Every row gives one point. To make a cloud, some directions were put in groups of two or more. Within a group, all points are equally far from the middle, so they leave a hole (a ring in 2 directions, a hollow ball in 3). The other directions are filled evenly. Then the cloud was stretched, turned, moved and blurred a little. Count the holes, and give their numbers of directions, smallest first.
(in the rows, 128 means zero)

Cloud, 15 rows:
[[144 139]
 [ 88  84]
 [ 93  90]
 [152 112]
 [108 165]
 [160 170]
 [108  88]
 [132 152]
 [ 57  82]
 [ 94 107]
 [134  95]
 [148  71]
 [113  96]
 [123  74]
 [118 166]]
Holes: 0

Cloud, 27 rows:
[[ 79 117 161 109]
 [167 153 122  68]
 [151 153 188 119]
 [100 154 168  89]
 [175 108 166  76]
 [163 107 181 151]
 [173 135 147  65]
 [191 113 104 125]
 [184 161 106 127]
 [ 88 150 141 151]
 [108 170 110 151]
 [167 162 156 153]
 [131  75 174 108]
 [189 138 113  87]
 [148 177  92 115]
 [147  88  90 112]
 [138  95  83 127]
 [102 168 131 152]
 [139  72 151  87]
 [147  85 185 125]
 [125 172  86 123]
 [132  72 146  87]
 [ 90  95 165 122]
 [116 163 177 107]
 [106  89 167 142]
 [191 148 105 112]
 [ 79 122 161 125]]
Holes: 2 (2, 2)

Cloud:
[[ 97 121 118  73 156 163]
 [127 156 167 129  98  82]
 [140 147 126 124  43 111]
 [107  80 149 101 120 181]
 [ 89 190 111 108 103 150]
 [150  77 157 133 154  82]
 [113 145  88  95 159 123]
 [ 94 131  76 130  61 147]
 [ 87 173 115 136 106  87]
 [ 71  79  94 110  94 122]
 [ 83 129 159 149  76  82]
 [193 105 156 164 152 124]
 [140  94 169 146 100 139]
 [ 77 145 117 110 161 148]
 [126 114  90 157 189 108]
 [162 184 104 123 122 100]
 [182 118  99 115  89  52]
 [166 179 131 129  95 151]
 [152 110  64 118  95  63]
 [163 128 173 131  98 128]
 [143 177 158  72 117 152]
 [108 109 153  40 101 126]
 [ 71 158 114 108 149 148]
 [124 137 134  40 105 119]
 [120 111  92  74 131  88]
 [146 127 130 120  34 123]
 [ 88 166 150 143  93 145]
 [ 73 113 136  92 139 121]
 [ 88 130  79 110 131  74]
 [123 130 169  91 173 148]
 [ 99  97 101  98 144 132]
 [ 94 180 141 118  88 127]
 [127 166  83 102  63 149]
 [182 152 116 122  93 129]
 [145 117  74 101  55 137]
 [148  93 157 111 163 101]
 [ 70 150  91 132 102 113]
 [182 125 159 103 126 124]
 [175 166 113 153 102  82]
 [ 72 114 108  88 134 129]
 [ 93  96 175  99 104  92]
 [137 149  78 104 135  73]
 [169 155 136 185 107 107]
 [ 64 118 137 121 130 173]
 [ 99 147  82  62  82  91]
 [115 153 145 151  73  63]
 [156 140 184 132 137  96]
 [161  86 127  78  56 136]
 [142  98 102 195 106  93]
 [ 87 154 111 148 171  78]
 [ 73 154 113 148 106 127]
 [129  97 113 186 157 131]
 [194 102 130 172 162 131]
 [138 140  96 159  78 143]
 [111 124  71 135  90 155]]
Holes: 1 (4)

Cloud, 86 rows:
[[149 152 101 167 168 152  50 133  94]
 [145 145  98 161 197  77 163 103 148]
 [164 128 165 119 146 184 128 188  93]
 [118 175 129  95 168  92 139  72 112]
 [133 127  77  88 183  93  81 138 147]
 [141  80 130 167 146  79 117  87 134]
 [ 95  63 153 134  94 116 116 147 135]
 [105 120 108 101 152 180  66 144  99]
 [116 147 148 119 178 180 128  66 118]
 [175  68 132 168 134  87 127 172 144]
 [165 183 111 146 186 139 104 162 117]
 [122 101  96 138 177 178 148  61 141]
 [148 102 123 175 150  83 104 180 113]
 [ 66 179 141 112 139 112 124 142 137]
 [182 167  74 128 145 135 125 156 144]
 [114 188 101 125 137 164  56 143 112]
 [116  97 129 148  75 155 171 117  96]
 [142 150 183 159  78 124 121  80 154]
 [114 139 187 111 116 125 170 172 130]
 [156 110  95 174 154  74 130 108  98]
 [141 120 116  64 118  64 105 131 154]
 [178 130 174 148 135  98  79 116 130]
 [146 155 152 160 193 115 122 114 167]
 [199 154 110 166 149 139 133 169 161]
 [137 122 112 212  72 121 133 120  95]
 [131 179 102 173  97 126 125  59 165]
 [166 132 132  59 141  71 116 108 126]
 [122 127 176 132 186 152 153 147 149]
 [172 103 104 195 120 118 123 165  99]
 [143 103 125 194 160 122 107 110  87]
 [180  91 112 152 114 189  98 120 127]
 [115 110 152 152 108 161 177 139  75]
 [108 133 150 180 106  91 116  61 136]
 [ 97 133  97 140  75  90 163 128 115]
 [114 147 182 175 172 166 120 118 122]
 [172  75  73 185 167 133 150 134 155]
 [160  82  97  98 145 105 155 197 114]
 [145  92 120  79 104  77 135 186 146]
 [125 154 154  85 139  91 160 107 127]
 [133 194  90 125 115 159 145 100 121]
 [117 165 146 157 139 131  50 167 160]
 [127 121 116 171  82  80 114 171  85]
 [136 155 109 155 100 132  40 104 140]
 [185  80  90 165 171 159 110 151 154]
 [137 206 108 169 152 171  88  93 128]
 [133 131 119 205 184 155 160 158 143]
 [116  95 145 176 174 150 132 115 112]
 [167 127 131 168 197 150 175 146 180]
 [106 145 103 113 175 185 155 108 143]
 [125 164 129  76 101  89 117 113 160]
 [146  86 108 129 161 195  90 159 156]
 [ 99 139 173  97 125 112 149  99 134]
 [146 112  80 149 125 103 144 191  91]
 [154 137 131 104 153 115 123 209  95]
 [160  62 102  91 190 129  93  93 167]
 [163 145 137 179 180 172 156 130 154]
 [100  91 100 130 107 155 178 132 196]
 [135  94 124 165  75 111  65  77 139]
 [123 111 157 155  80 113 147  52 152]
 [135 199 136 157  71 118 138 128 110]
 [195 127  70 166 124 117 106  98  85]
 [ 81 134 119 187 113 118 123 131 193]
 [183  57 141 136 108  91 123 122 144]
 [200  93 157 118 179 120 127 153 164]
 [ 85 144 134 142  60 151 167 136  90]
 [179 168 111 162  87 135 101 141 129]
 [208 100 125 174 123 126 107 115  98]
 [122 139 190 107 157 156  98 135 135]
 [123 103  93  69  97 106  85  91 148]
 [147 159  88 137 164 128  46  90  99]
 [ 52 167 129 169 126 107 101 131  91]
 [ 88 199 132 173 122 140  84  99 145]
 [181 121 165 135 101 169 145 161 143]
 [127 125 134 127 129 148 131 104 231]
 [ 84 156 120 181 158 119 106 104 167]
 [135 100 145 197 138 113  98 149  85]
 [196 126 148 152 182 129 100 140 138]
 [152 172  69 111 154 150  86 121 132]
 [ 68  91 126 114 156 126 125 149 121]
 [ 87 104  67 119 158 171 125 119 120]
 [105 201 109 169  99 166 143 166 117]
 [157 100 109 140 107  84  71 104 191]
 [101 112 133 152  62 173 155  91 110]
 [150 158 143 107 106 103 149 204 126]
 [160 125  92 183  97 154  84 163 139]
 [130 110 114 127 148 150 157  64  59]]
Holes: 3 (2, 2, 3)

Cloud (103 x 9):
[[101 158  61  85  89 143 112 165  94]
 [182  83  88  96 103 143 162 130 112]
 [ 97 115 103  92 103  65  84 153 148]
 [113  85 118  91 132 124  93 112 159]
 [149 121 125 159 150 132  93 126 219]
 [135 109  91 129 188 156 124 134 116]
 [ 97 122 116  71 113 156  85  88 100]
 [163 164  24 131 150 169 144 154 125]
 [122 122  83 109  66 100  89  70 145]
 [145 156 141  92 150 144 146 136 207]
 [137 133  31 137 121 110 123  85 127]
 [131 135 151 126 108  95 149  66 165]
 [113 127 122 155 150 143 141 150 128]
 [179 189 107 167  92 142 167 138 137]
 [145 134  65 152 120 147 167  54 142]
 [118  91 111  88 128 147  82  70 142]
 [ 28 152 106 124  94 140 138 153 133]
 [127 182 125  89 135  97 149  86 122]
 [ 95 158 113 112  99  92 156 174 209]
 [110 120 135 127 116  83 166  95 117]
 [128  63 129 143 144 174 112 154 107]
 [123 136  52 140 122 138  94  94 120]
 [134 135  71  84 122 136 137  84  95]
 [133 135 112 107 117 184 135  87 109]
 [ 88 137 145  99 202 102 121 157 111]
 [105 158  90 118  96 124 188 153 170]
 [121  92 119 114 187 167 104  85 116]
 [ 99 138 193 109 115 132 140 121 116]
 [124 119  90  86 105 168  65 101 123]
 [148 134  49 110 155 121 122 158 118]
 [129 147 106 128 101 138 198 168 114]
 [129 148  94  67 165 135 154  92 163]
 [138 110  69 103 147 112 104  96 152]
 [120 138 148 116 187  82 187 144 185]
 [101 145 138 100 100 174  96 136 144]
 [125 171  43  94 131 159 123  92 110]
 [ 96 135  97 100 166 119  95 149 167]
 [102 167  68 153 140 135  81 143 126]
 [127 186 101  84  91 146 154 146 103]
 [ 84 129 115  63 117 128 129 122  54]
 [136 162  96 123  75 111 153  80 168]
 [148  98 106  91 103  70 135 164 123]
 [146 127  77 153  83 105 141 136 176]
 [144 103 134 118 162 149 144 109 205]
 [161  64 102 110 113 141 134 140  88]
 [145 160 121 111 159  87 153  98 197]
 [158 127 155 117 159 174 168  65 147]
 [100 157 139  93 188  93 191 102 182]
 [116 188  85  49  63  70 125  94 156]
 [127 149 133 161 154  95 108  85 131]
 [122 159 134 111  96 144 156 119 138]
 [194 125  97  89  90 136  91 132 126]
 [ 66 149 124 128 109 157 134 187 176]
 [144 137 114  64 139 139 151  95 185]
 [155 150  44 100 101 108 107  55 143]
 [129  83 102  48 111 125  90 110 119]
 [ 84  86  53 122 116 173  98 110 105]
 [148 158  89 129 133  72 141 148 165]
 [120 119  40  72  81  99 120 162 156]
 [ 92  91 145 136  97 151 116 107 100]
 [ 92 194  98  98 165 172 102  87 129]
 [104  93 122  80 145 162  97  66 194]
 [113 152 114 175  80 175 124  90 157]
 [ 90 102 118 117 129 183 142 124  84]
 [ 76 117  90 135 147  86 134  98 140]
 [135 164 137  84 169 119 104 127 132]
 [161 132 172 155 169  86 142  86 197]
 [101 117  99 152 140 188  98  88 129]
 [149 157  27 118  83 143 143 160  99]
 [104 183 128 100 159 120 125 137 132]
 [175 160  91 122 182 156 131 142 145]
 [ 87 156 151 147 161 161 124  75 177]
 [ 85 109 167 137 108 123 135  83 126]
 [199 107 115 110 119 145 140  85 109]
 [159 194  71 131  97 153 121 123 102]
 [118 131  35 154 167 157 138  66 124]
 [ 95 140  70 147  77  81 114 148 109]
 [159 126 139 115 174 138 150  83 183]
 [106 158  69 114 174 140  62 136 153]
 [122 169 160 103 181 115 157 103 174]
 [143 131 100  80 122 186  72 149 107]
 [117 150  60 132 142 153  69 114 140]
 [110 175  74  97 163  85 166 112 188]
 [ 93 130 123 102 108 172  98 150 172]
 [133 123  95 128 148 162 116  76 205]
 [115 137  56 163 147 114  79 130 206]
 [133 151  91  47 147 114 151 118  90]
 [103 125  56  99  77 127 138  79 156]
 [173 169 169 111 140 150 193 114 120]
 [110 167 107 144 130 148 154  72 167]
 [112 134  94  94 145 151  75 138 136]
 [120 153  97 160 103 103  94 139 109]
 [142 143 118 101 153 179 109 143 189]
 [ 93 151  96 117 149 127 128 103 146]
 [154 131 119 116 185 188 102  61 112]
 [ 79 173  86 116 159 110 105 109 135]
 [142 137  93 121 175 134 112  61 111]
 [101 141  28  94 155 156 160 117 153]
 [ 93 165 129  80 131  90 199 125 173]
 [154 117  43 163 123 159 100 117 130]
 [ 89 190  66 125 154 108  84 164 163]
 [ 80 128  36 108 149 152 119 149 166]
 [135  98 110 145 106 169 100 104 205]]
Holes: 0
